Each row is a point. The points of each table are mixes of a few directions, plus a little noise. How many directions does each table use, and how many do they share? Where both have some left over, give the other angles between the two spaces (their principal angles), to ten degrees, smallest first.

First:
[[  2   1 -14]
 [ -3  -3  28]
 [  1   1  -8]
 [  8   7 -75]
 [-10  -8  91]
 [ -5  -4  44]
 [  7   6 -66]]
Second (6 x 3):
[[  4   3 -30]
 [ -4  -3  34]
 [ 10   8 -88]
 [  4   3 -34]
 [ -5  -4  45]
 [ -9  -7  73]]
Directions: first 1, second 1, shared 1

First, 6 rows:
[[ 33  16  -9  54  11  -6]
 [  7 -17  32  22  14 -11]
 [  7   0  10  53  -6 -15]
 [-33 -17  14 -31 -17  -2]
 [ 58  41 -56 -41  47  36]
 [-72 -22   9 -58 -49  -2]]
Second:
[[ -6   5  13  -6 -43  24]
 [ 78   5  30  16  50  28]
 [-47  -6 -27  -7  -8 -31]
 [ 67   6  29  13  34  30]
 [-74 -11 -46 -10  -2 -57]
 [-19   1   0  -6 -31   6]]
Directions: first 3, second 2, shared 1; angles 90

First:
[[-34  25 -57  -7  41 -45 -26 -34  -4]
 [ 16 -15  36   4 -44  47  46  29  12]
 [-29  21 -50  -7  40 -44 -28 -31  -5]
 [ 53 -33  76  12 -39  46   6  37  -4]
 [ 44 -26  55   9 -11  15 -25  20 -13]
 [ 21 -11  23   4   8  -6 -31   2 -13]
 [-42  23 -51  -8   6 -10  28 -17  14]
 [-29  16 -34  -6  -2  -1  29  -8  13]]
Second (7 x 9):
[[ 10   2   6  -6  -1  18 -18   0   8]
 [-26  31 -50 -19  18   8 -20 -24  21]
 [ 10  -9  20   2 -21  23  21  15   5]
 [-58  44 -95 -17  59 -59 -35 -52   2]
 [ 37 -13  38   0  -3  18 -39   9  -5]
 [ 14 -33  51  22 -40   4  67  36 -13]
 [ 12 -22  32  16 -12 -14  26  17 -17]]
Directions: first 2, second 3, shared 2

First (11 x 12):
[[-12   1  17 -28  51  -7  43 -12  -2  -4  -5 -15]
 [ 12  -1 -17  27 -51   8 -43  11   2   4   5  15]
 [ 11  -1 -16  26 -48   7 -39  11   1   4   5  15]
 [-13   1  18 -30  54  -9  45 -13  -2  -4  -6 -17]
 [-15   1  22 -36  65 -10  55 -14  -3  -6  -6 -19]
 [  5   0  -7  11 -20   3 -17   5   1   1   3   7]
 [  5  -1  -7  12 -21   4 -18   5   1   2   2   6]
 [  1   0  -1   3  -3   0  -2   0   0   0   1   1]
 [  6   0  -8  13 -24   4 -20   6   1   2   3   7]
 [  5   0  -8  13 -22   3 -19   5   1   2   2   7]
 [ -5   1   6 -11  19  -2  16  -5  -1  -1  -2  -6]]
Second:
[[  8  -1 -11  17 -31   5 -27   7   1   2   4  10]
 [  2  -1  -2   4  -8   1  -7   2   0   0   1   3]
 [  3   0  -5   8 -15   2 -13   3   1   1   2   5]
 [ -2   0   2  -3   5   0   5  -1   0  -1  -1  -2]
 [  5   0  -9  13 -24   5 -21   6   0   2   3   7]
 [-22   3  32 -51  95 -14  80 -22  -4  -8 -11 -29]
 [ -2   0   5  -7  13  -1  11  -3   0  -1  -1  -4]
 [  8  -1 -12  19 -34   5 -29   8   1   4   4  11]]
Directions: first 1, second 1, shared 1

First (11 x 18):
[[-49   3 -11  -2  -8 -30 -15  -4  -3  20  -5 -10 -20  13  15 -41  26  -8]
 [ 28  -3   7   4   1  -1  55 -11   0 -65  67 -21 -29 -85 -49 -30  41 -54]
 [-28  10  17  15  13 -21  -7  16   3  35 -23   2  -7  31  26 -14  -5  20]
 [ 18  -6   5 -23  -1  -1  47 -11 -17 -31  58  -9 -37 -72 -77 -61  30 -53]
 [ 26  -8  13 -49  30  15  41  -3  -5  30  -3   0  -6  -8 -32 -33  -7   2]
 [-19 -11 -38 -41  -3   5 -18 -27  12  24 -33 -15  19  34  46   9  14  15]
 [  8   3  13   5  15   6  -4  12   5  22 -25   8  15  28  19  23 -24  28]
 [-11   6   6  30 -31 -10 -25  13 -28 -17  30  25 -24 -22 -58 -22  -9 -27]
 [-12  23  47  63  39 -18  -3  41  34  33 -51   0  23  62  95  53 -28  64]
 [ 32 -13 -25 -22 -25  38 -29 -14 -14 -11  -4  22  27   3 -29  40 -30   2]
 [  8  -5 -34  20 -30  19 -43 -15  15 -37 -12   0  38  16  43  77  -6  12]]
Second, 8 rows:
[[ 12  28 -51  60  13  40 -45   4  25  20 -31  10  39  31 -48 -26  78   1]
 [ -3   9  17 -20 -14   2  -1 -25   0 -19  32 -34 -30  17  14  -1 -48  21]
 [ -7  17  26 -16 -15 -28  22  12  -5   9  27  -8 -24 -33  48 -17 -52  -7]
 [ 14  -1  12 -51   0  18  19  24   3   6  17 -20 -11 -45   3  21 -34  -9]
 [  5 -36  11 -47 -12 -25  41 -17 -24  -5  46 -21  -2 -14   4  33 -57  17]
 [ -1 -17   3 -17 -19 -61  33   0 -30  18  43   2   3 -25  31   6 -44   6]
 [ -3   6 -23  32  21  12 -73  13   8 -15 -72  36  -1  40 -24  10  92 -13]
 [-17  -7   5  58  26  42   3 -11  23 -16 -63  35  25  28 -29 -24  65 -16]]
Directions: first 5, second 6, shared 0; angles 30, 50, 80, 90, 90

First, 10 rows:
[[  0  15  -7   0  -7  10  11 -12  -2  -9  -8  13  14 -18  20 -11  12  -2
   18  -8 -10  -2 -13  13  -3   8   3  14  -2   5  -8   0]
 [  8  17   0 -20  -2  -4 -10 -20   7   2 -12   0   8 -15  -5  -1  11  -9
    5   5   0   0  -4 -20   7  17   5 -25 -15   6  -3   7]
 [ 10  44  -9 -21 -13  14   8 -44   5 -10 -27  20  29 -45  29 -16  27 -19
   28  -4 -16  -5 -26   2   0  32  15 -12 -24  21 -15   6]
 [ 14   5   6 -46   4 -37 -39 -10  13  12  -8  -9   4  -3 -44   3  18   7
    7   8  11  10  12 -64  24  22 -16 -35 -13 -14  -1  13]
 [ -5 -29  19  47  21  28   7  16   4  24  23 -47 -55  48  -8  42 -72 -42
  -95  43  22 -14  21  30 -21 -38  45 -69  -7  32  31  -8]
 [ -8 -26  10  36  12  16   9  21  -2  10  19 -24 -33  34  -3  22 -42 -14
  -50  18  12  -7  14  26 -14 -30  19 -18   7  11  18  -8]
 [-19 -57   4  30   9 -19   1  64 -15   0  36  -6 -23  50 -24   5 -18  45
   -5 -16  10  10  25  10  -1 -41 -37  63  45 -40  10 -11]
 [ -2   7  -9 -10  -9  -7   4   0  -5 -12  -5  21  21 -16   9 -18  26  21
   39 -21 -11   6  -9  -2   5   9 -20  40   9 -15 -12   0]
 [  2  10   2  11   1  20   9 -15   3   3  -5  -7  -6  -4  15   7 -15 -26
  -22  14   0  -9  -6  17 -10   0  26 -29 -13  23   4  -1]
 [ -1  14 -16 -27 -16 -20   1  -1  -8 -22 -11  38  40 -31  10 -34  52  40
   76 -38 -18  12 -15 -13  13  21 -41  72  15 -30 -23   3]]
Second:
[[-23 -38  -4  62   2  24  38  46 -21 -10  30   4 -18  33  28   1 -30  19
  -10 -16  -3  -3   3  67 -24 -44  -6  69  38 -10   7 -19]
 [ 31  48   5 -78  -3 -31 -48 -58  27  13 -37  -6  23 -41 -36  -1  36 -24
   14  20   5   4  -4 -85  30  57   7 -87 -49  12  -9  25]
 [ -4  -6  -1  10   0   5   6   8  -4  -2   4   0  -3   6   5   0  -5   3
   -1  -3  -1  -1   1  11  -4  -7  -1  12   7  -2   0  -4]
 [-12 -20  -2  32   1  13  20  24 -11  -6  15   3  -9  17  14   0 -15  10
   -5  -8  -2  -2   2  35 -12 -23  -3  36  20  -5   4 -10]
 [ 28  45   4 -73  -2 -29 -45 -55  25  13 -34  -5  21 -39 -33  -1  34 -22
   13  20   5   4  -4 -79  28  53   6 -82 -46  10  -8  24]
 [ 26  41   4 -66  -2 -26 -40 -50  22  11 -32  -4  19 -35 -30  -1  31 -20
   11  18   4   3  -3 -71  25  48   6 -74 -41   9  -8  21]
 [  1   1   0  -2   0   0  -1  -1   0   1  -1   0   0  -1  -1   0   1  -1
    1   0   0   0   0  -2   1   1   0  -2  -1   0   0   1]
 [-10 -16  -2  25   1  10  15  20  -9  -4  13   2  -7  14  12   0 -12   8
   -5  -7  -2  -2   1  28 -10 -19  -2  29  16  -4   3  -9]
 [-16 -26  -3  41   1  16  26  32 -14  -7  20   2 -13  22  19   0 -20  13
   -7 -11  -3  -2   2  45 -17 -30  -4  47  26  -6   5 -13]
 [-14 -22  -2  37   2  14  22  28 -12  -6  18   3 -11  20  17   0 -18  12
   -6 -10  -2  -2   2  40 -14 -27  -3  41  23  -6   5 -12]
 [ -4  -7  -1  11   1   5   6   8  -3  -2   5   0  -3   5   5   0  -5   3
   -2  -3  -1   0   1  11  -4  -8  -1  12   6  -1   1  -3]]
Directions: first 3, second 1, shared 1

First (8 x 32):
[[ -5  -4  30  -2 -21  14 -29 -24  -4   2 -12  -7  37 -23 -26  -8 -55 -32
  -18  -2 -27  34   7  25 -28 -10 -38  20  12  -2   8  -1]
 [ 18 -43 -42  33  37 -21 -36  29 -57  18  43 -75   2 -12  65  13  28  57
  -18 -36  71   9   8 -33  35   1   4  43  23  49 -32  25]
 [ -9  36  -1 -29  -6   7  48   4  34 -29 -24  45 -51  38 -28  -5  45 -15
   40  24 -41 -33 -22 -12  -1   6  49 -48 -28 -34  23 -20]
 [ -2  10  -4  -8   0   1  15   3   9  -9  -6  11 -19  14  -6  -1  19  -2
   14   7 -10 -12  -8  -6   2   2  18 -14  -8  -9   7  -6]
 [ -7   2  28 -12 -22  20 -31 -21 -13 -16 -19 -18  15 -10 -34 -12 -36 -38
   -4  -3 -47  37  -6  10 -32 -13 -15  18  10  -6  21  -5]
 [  3  -3 -24  -8  15   2  -9  19 -32 -27   2 -43 -44  23  10  -2  53  13
   24 -13 -10   1 -20 -41  11  -2  48   5   1   9  10  -1]
 [ 10 -29  -6  34  12 -19 -17   2  -8  44  31  -8  50 -34  40  12 -36  30
  -40 -13  66   4  30  20  16   4 -50  27  17  28 -36  21]
 [ -9  31  18  -8 -16  -4  60 -12  70  17 -14  95   9   6 -20   3 -17 -13
    3  36  -2 -41  11  38  -2  13 -16 -50 -25 -35  -1 -12]]
Second, 11 rows:
[[  2  25 -34  -3  56  18   1  40 -20  17  24 -12  55 -22  28  87  57 -22
   17 -91 -17  47   3  83   1  -6   8 -12 -34  19   6  86]
 [ 18  15   1 -21  22 -24   6  10  -2  12  20  69 -41  12  -1  23  30  62
   29  16   5  10  16  13  88   7 -22 -33 -42   7 -23  39]
 [ -8 -13  17  -9  21  23  -8 -11  -8  -7   2  11   4   0   1  15   4   1
   -1  11 -16  19  13  -9  10  -7  -7  17  -3   4   3   7]
 [-40 -38  63 -16  26  73 -32 -34 -40 -21   8 -30  19  11  -2   5 -33 -40
  -35  33 -18  40  28 -46 -23 -22 -12  63  24   4  40 -32]
 [ -6 -19  14  13 -56 -23 -30   5 -26  11 -17 -57  -6 -11 -30 -42 -28 -37
   -8   1   7 -29 -24   1 -47  -9   0  -3  23   3  -9 -44]
 [ 11  19 -26  10 -20 -28  14  16  14   8   0  -6  -5   1   3 -14   0   4
    3 -16  20 -21 -15  14  -6  10  10 -22  -1  -6  -2  -4]
 [-13 -13  27  -7  10  30   9 -37  16 -24   0  23 -15  23   5 -25 -28  14
  -20  55   1   5  20 -61   9   2  -4  33  18 -14  20 -35]
 [ 32   8 -49  15  25 -12  47 -16  80 -19 -37  66  13 -14  17  12  34  43
   25   2 -33 -15  -6  -6   4  15  21  -3  -2  -4 -31  37]
 [  9 -27  19  -1 -10 -10 -14 -20   5  -5 -27  28 -20 -10 -22 -13   3  20
   16  36 -29 -12   0 -18  11  -9 -11   4   1   9 -34  -6]
 [-21  -2  18   0 -25   8 -23  13 -45  11  19 -65   6   6  -7 -15 -29 -47
  -24 -17  26   2  -6   7 -32  -7  -1   5  13  -2  29 -32]
 [ 17  42 -51  20 -48 -57  30  33  25  18   8 -24 -12   6   6 -36 -10   1
   -1 -31  55 -44 -30  23 -16  24  20 -47   3 -18   4 -18]]
Directions: first 3, second 5, shared 0; angles 30, 70, 90

First (10 x 32):
[[  7  -3 -22  -2 -31 -10  10  -6   9   0  14  20  41  40  19  -1 -23   7
   16  -4   9  37  -6   3  27   4 -55  -3  -3  33   5  22]
 [  0  -1   0   6 -37  -3  50  29 -20   9 -14  31  36   9   0   9  13  26
   -4  16  15  16  12 -14  25 -17 -58   3 -17   5  21  17]
 [-11   2  48  -4  30  25 -41   0   7  -7   1 -55 -37 -32   4 -27  22 -49
   -5  11 -36 -31  12  -4 -28  -2  80 -23  -9 -25 -19 -21]
 [-20  -7  20  11  18  -2  -1  19 -11   6  -5 -19 -30 -24 -10  -7  26 -12
   -3 -13  -8 -38  24 -14 -13   8  43  10  -8 -33  -8 -14]
 [  8  -3  -6   3 -18   3  25   6   3  -4   6  19  31  15   1   7  -6  17
    5  12  14  29   3   4  24 -11 -43  -3  -5  27   5  10]
 [ -4  -4 -54  -3 -29 -43 -28 -32  15  14  23  11  26  67  37 -10 -47  -7
   31 -52   0  23 -20   2  16  43 -43  13   9  19  -5  27]
 [  8 -13 -29  14  50  -6 -12 -24  27 -18  29   9 -28  -5 -31  20 -21  17
   11 -25  26   1  -4  28   3  15  28  27  29  22 -25 -25]
 [ -6  12  33 -10  -1  14 -14   9 -13   4 -19 -25 -13 -21   8 -14  20 -23
  -15  17 -24 -20   1 -13 -22 -10  30 -20 -12 -28   5  -3]
 [ 21   8 -39  -5  25  -8  -3 -25   1  -5  -4  28 -21 -13 -26  33 -19  35
  -13  -6  23  -1 -33  22 -16   2   4  19  33   5   3 -11]
 [ -1  12  48  -8  -6  30  12  26 -20   0 -28 -16  -4 -37  -4  -8  36 -11
  -25  44 -18 -15  10 -14 -15 -31  18 -26 -19 -23  13  -4]]
Second (9 x 32):
[[ 19  -1  -4 -16  13   2  -5 -40  -4 -12 -16   5  33   5  -8  -9   6   3
   24   9 -23  22   0  -7  18 -21  -6 -33  -4  -9 -16  15]
 [ -4   1   2   5  -3  -1   0   8  -1   3   5   0  -9  -3   2   2  -2  -1
   -6  -2   8  -5   0   1  -4   4   2   8   2   3   3  -2]
 [-24   2   9  24 -18  -3   5  52   6  18  23  -6 -45  -7   9  12  -7  -5
  -32 -13  31 -29  -1   9 -24  29   8  44   5  13  24 -19]
 [ 12   0  -5 -12   9   2  -3 -29  -3  -9 -12   3  25   3  -4  -7   4   2
   17   8 -17  15   1  -5  12 -15  -5 -25  -3  -8 -13  10]
 [ 35   0 -11 -32  25   5  -9 -75  -8 -22 -33   9  65  10 -12 -18  10   4
   46  18 -47  41   4 -14  34 -40 -12 -64  -7 -21 -33  28]
 [-45   3  14  43 -32  -8  12  95   8  28  42 -10 -83 -13  16  22 -12  -5
  -60 -22  57 -50  -3  16 -42  50  15  81   7  27  41 -34]
 [ 30  -1 -10 -28  20   5  -8 -63  -7 -20 -27   8  55   9 -12 -15   9   4
   40  16 -39  33   2 -12  28 -34 -10 -56  -5 -17 -29  22]
 [-11   2   4  10  -8  -1   3  23   3   6   9  -3 -21  -5   4   6  -3  -3
  -13  -5  13 -12  -1   4  -9  13   3  19   2   6  10  -7]
 [-13   0   3  10  -8  -2   4  26   4   8  11  -3 -23  -3   4   7  -1  -1
  -17  -7  17 -14   0   3 -12  13   3  21   3   8  12  -9]]
Directions: first 5, second 1, shared 0; angles 60

First (11 x 32):
[[-30  -4  11 -14  20  10 -33   7  -7 -17   5   7   7   2  12 -12   7  16
   15 -16  16  35  13  16 -12  -8  -9 -13  -2  12 -13 -35]
 [-15  -3  17  -9   8   1 -31 -13  23 -17  11  -4   6  -8  -1  -6  -1  26
   16 -16  21  24   8  15  10 -10   1  -4  -6   5   4 -16]
 [-24 -10  40 -18  26  -1 -60 -28  46 -32  26 -18  10 -11  -1 -16  -1  46
   26 -36  49  50   9  22  27 -24  -3  -7  -9  11   6 -33]
 [ -9  -5  26 -13  30 -25 -54   8   7  -6  24 -14   5  14   2 -22  17 -22
    8 -33  51  11  -3 -11  28  -5   8  20  -2 -17  26   4]
 [-38 -14  40 -23  39   6 -67 -16  30 -35  25 -13  11  -5  10 -23   4  45
   28 -40  52  65  12  24  16 -26 -11 -15  -6  20  -6 -53]
 [ 51  15 -48  30 -46 -10  86  19 -36  45 -30  11 -15   8 -12  27  -5 -58
  -37  48 -61 -82 -19 -34 -15  30  12  20   8 -24   8  68]
 [-33  -3  -8 -12  22  11 -20  36 -49  -3  -6  22   4  17  22 -13  18 -19
    4  -5   1  22  10   4 -35   5 -12 -11   5   7 -21 -33]
 [ 32   2 -33  22 -22   9  74   9 -29  32 -23   4 -13   6   1  19  -7 -26
  -31  39 -50 -39 -19 -21 -18  13  -9  -2  10   4 -17  24]
 [-39  14   1 -20 -10  -2 -57  14  -7 -26  -1  32  14  -9  -4  -6   8   9
   34 -16  11  12  38  28 -22   7  22   2 -11 -14  16 -10]
 [ 55  11 -28  31 -58   5  88 -33  27  23 -22  -7 -13 -24 -25  38 -31  14
  -24  47 -61 -55 -15  -8   6  10   9   1   0  -1   3  49]
 [ 49  -5 -17  26 -10  -5  72  -4  -5  36  -9 -21 -15   9  -3  14  -7 -31
  -39  28 -28 -41 -36 -36  15   6 -10   9  10  -1  -5  37]]
Second:
[[ 13  -3   6   3   4  -9   3  -5  11   5   7 -12  -2   2  -3  -1   0  -7
   -6  -4  10  -7 -11 -10  18  -2   2   8   1  -6   9  12]
 [ 48 -11  24  13  15 -38   9 -22  41  21  26 -49  -9  11 -15  -7   0 -29
  -23 -14  37 -27 -40 -39  69  -8   7  33   3 -20  37  48]
 [-65  15 -32 -18 -21  51 -11  30 -55 -29 -35  66  12 -13  20   9  -1  39
   31  18 -50  36  53  53 -92  10  -9 -44  -4  27 -49 -65]
 [-39   9 -20 -11 -12  30  -6  18 -33 -17 -21  40   7  -9  12   5   0  23
   19  11 -30  22  32  32 -56   6  -6 -26  -3  16 -29 -39]
 [-68  15 -34 -19 -21  51 -12  31 -57 -30 -36  69  12 -14  20  10  -1  41
   32  19 -52  37  55  55 -95  11 -10 -45  -4  27 -51 -67]
 [-36   8 -18 -10 -11  28  -6  16 -30 -15 -19  37   7  -8  10   5   0  22
   18  10 -28  21  29  30 -50   6  -6 -24  -2  14 -27 -36]
 [ 16  -3   7   4   5 -11   2  -7  13   6   8 -16  -3   3  -4  -2   0  -9
   -8  -5  12  -8 -13 -12  21  -3   3  10   1  -6  11  15]
 [  6  -2   3   2   3  -5   1  -3   6   3   4  -7  -1   1  -2  -1   0  -4
   -4  -2   5  -4  -6  -6  10  -1   1   5   0  -3   5   7]
 [ 49 -11  24  14  15 -37   9 -22  41  21  26 -49  -8  10 -14  -6   0 -29
  -23 -14  37 -26 -39 -39  68  -8   7  32   3 -20  36  48]
 [ 48 -11  24  13  15 -36   8 -22  40  21  25 -48  -8  10 -14  -6   1 -28
  -23 -14  36 -26 -38 -39  67  -8   7  32   3 -19  35  47]
 [ 29  -7  15   8  10 -22   6 -13  24  13  15 -30  -5   6  -9  -4   0 -17
  -13  -8  22 -16 -23 -24  42  -4   4  20   2 -12  23  29]]
Directions: first 4, second 1, shared 1
